Every row gives one point. The points of each table are mixes of a few directions, plus a little noise. How many directions does each table use, and how many do they share? Where both have some left over, give the other angles between the two spaces (their principal angles), to ten degrees, smallest first.

First (4 x 2):
[[ 36  85]
 [-24 -57]
 [-13 -29]
 [  1   2]]
Second (6 x 2):
[[-15   6]
 [-29  11]
 [ 56 -24]
 [ 26 -11]
 [ 54 -25]
 [-95  42]]
Directions: first 1, second 1, shared 0; angles 90

First (6 x 3):
[[ -2   1   2]
 [ -5   1   9]
 [ 53 -19 -95]
 [-31  11  57]
 [ 18  -7 -33]
 [-34  11  60]]
Second (7 x 3):
[[ 12   6  18]
 [-28 -15 -44]
 [ 23  12  35]
 [-29 -15 -45]
 [ 18  10  28]
 [-46 -25 -72]
 [ 50  27  78]]
Directions: first 1, second 1, shared 0; angles 60

First (9 x 6):
[[ 15 -17 -35  51  29  10]
 [-22  26  56 -83 -45 -17]
 [ -3  -1 -20  50  39 -67]
 [ 18 -19 -36  48  24  25]
 [-11  14  31 -49 -31   4]
 [  2   1  15 -38 -30  49]
 [-13  15  36 -59 -36  10]
 [  5  -7 -28  49  33 -30]
 [ 11 -12 -23  31  15  15]]
Second (6 x 6):
[[ -7  11  36 -64 -43  37]
 [ 28 -25 -35  27   2  95]
 [-12  10   8   3   9 -56]
 [ -6   2 -13  39  34 -68]
 [  7  -9 -22  37  24 -11]
 [ -9  10  25 -41 -25   6]]
Directions: first 2, second 2, shared 2

First (7 x 8):
[[  7 -37  11  77 -68  34  83  67]
 [-30  48 -17  17  23  -9 -29 -88]
 [ 20  14 -28  41  -5  -5   9   0]
 [-29   9  20  -4   6 -18 -24 -54]
 [ 31  -1 -10 -22  21 -38 -34   8]
 [-11  -3   8 -83  33  33 -16  18]
 [ 11 -30  18 -26  -7   5   9  47]]
Second (9 x 8):
[[ 42  -7  19 -20  71   2 -52  26]
 [ -8 -21 -15  19  -1  13  17 -38]
 [ 28 -17 -10 -19   7   9 -26 -19]
 [  2  20   9 -24 -74 -10  65  43]
 [-38 -12  -4  50  26   9  23 -32]
 [-47   7 -23  23 -42  -6   9 -32]
 [  0  63  34 -27 -50 -19  18  17]
 [-17 -22 -13  34  -4  20  41 -57]
 [ 34 -13   3 -37  65 -20 -95  92]]
Directions: first 4, second 5, shared 1; angles 30, 80, 80

First (7 x 9):
[[-11  17  11  18 -27  28  22  10  -7]
 [ -7   1 -38 -13 -18  -8 -56  -6  -4]
 [ -1 -34  18  11  51 -25   0  -8  -3]
 [-17 -45  29  35  60 -22   1  -8 -13]
 [  9  56   8 -35 -27  20 -62  12  50]
 [ 28   2 -39 -28 -36  -3  56  -4 -16]
 [  0   1  11  11  -5  10  39   4  -7]]
Second (9 x 9):
[[ 33  16 -54  17 -27  12  50  79  22]
 [-17 -19  17  12  39 -14 -45 -10   2]
 [ -6  -2   9  -4   2  -2  -6 -13  -3]
 [-26  -1  54 -37  -6   1 -18 -95 -31]
 [ -4   9  18 -25 -22   8  14 -44 -17]
 [-12 -10  14   3  21  -8 -26 -14  -1]
 [  1 -12 -14  25  27 -10 -22  38  16]
 [ 16  21 -11 -19 -41  16  46  -3  -8]
 [ 15  -1 -34  27   9  -2   5  62  21]]
Directions: first 4, second 2, shared 1; angles 90

First (11 x 11):
[[  6  -3 -10   9  -5 -11  11  -7   1  18   1]
 [ -1   1   2   0   1   3  -2   2   1  -3  -1]
 [  3  -1  -4   4  -2  -4   4  -3   1   7   1]
 [ -6   4  11  -9   5  12 -12   7  -2 -19  -2]
 [  4  -2  -7   5  -3  -6   7  -3   1  11   1]
 [-31  20  55 -51  21  56 -56  35  -9 -95  -6]
 [  8  -4 -14  14  -7 -16  16  -9   3  26   1]
 [ -1   0   2  -2   1   3  -3   1   0  -2  -1]
 [  9  -6 -17  15  -6 -16  17 -12   2  29   2]
 [ 12  -8 -20  19  -8 -21  22 -14   3  36   2]
 [ -3   2   5  -4   2   4  -5   3  -1  -7   0]]
Second (9 x 11):
[[ 19 -12 -33  30 -13 -33  33 -21   6  56   4]
 [ -6   4  11 -10   4  11 -11   7  -2 -19  -1]
 [ -2   1   3  -3   1   4  -4   2  -1  -6  -1]
 [  6  -3 -10   9  -4 -10  10  -6   2  16   1]
 [  2  -2  -4   4  -1  -4   4  -3   1   7   0]
 [  0   0   0   0   0   0   0   0   0  -1   0]
 [-24  15  42 -38  16  42 -43  27  -6 -71  -5]
 [ -5   3   9  -9   4  10 -10   5  -2 -15  -1]
 [ 11  -7 -19  17  -8 -19  20 -12   4  32   2]]
Directions: first 1, second 1, shared 1

First (9 x 14):
[[ 17   2  43   9  43  -3  -8 -45 -30 -24  11 -35 -28  -2]
 [  5  17 -46 -18 -18 -15  -1  24  36  22   7  24  18   8]
 [  0  10 -19 -13  15 -10   0   4  12  18 -24   9  47  -6]
 [ 42  18 -54 -12 -25 -21  -7  -3  22   1  35  18  -5  21]
 [-67  -8  42  23  18  27  29  43   5  10   8  -4 -63 -14]
 [  2  -4 -13  10 -54  35 -18  24 -22 -32 -52  40  95   0]
 [-26  25  12   3  35   3   7  20  20   9  16   1 -33   1]
 [ 17 -35  40 -24 -26 -12 -20 -52 -18  -8   5 -47 -45  11]
 [ 10 -27  -3  16  14  -6  18 -16 -22   3  -4  -7   8 -20]]
Second (9 x 14):
[[-31  -4  55 -15 -37  30 -28   7  -6 -22 -20 -15 -19  13]
 [ -5 -37   3  55   7  25  37   8 -49 -19 -14  14  22 -31]
 [-13  30 -33 -13   3 -12   7  34  48  28  30  19 -30  11]
 [ 10   3 -38  27  62 -28  47   2   9  31  40   5 -29 -20]
 [ 28  16 -45 -13   3 -24  -2  -5  20  15   7  14  28   5]
 [-15  -4  44 -14 -13  13 -22 -10  -7 -14 -12 -22 -18   9]
 [  2   3   5 -13 -21   4 -18  -2   1  -8 -12   0  14   9]
 [ -7  30  -8 -49 -65   7 -49  22  39  -4 -16  16  23  35]
 [ 32 -36  16  35  60 -16  28 -55 -55  -7  -4 -30   8 -32]]
Directions: first 6, second 4, shared 4
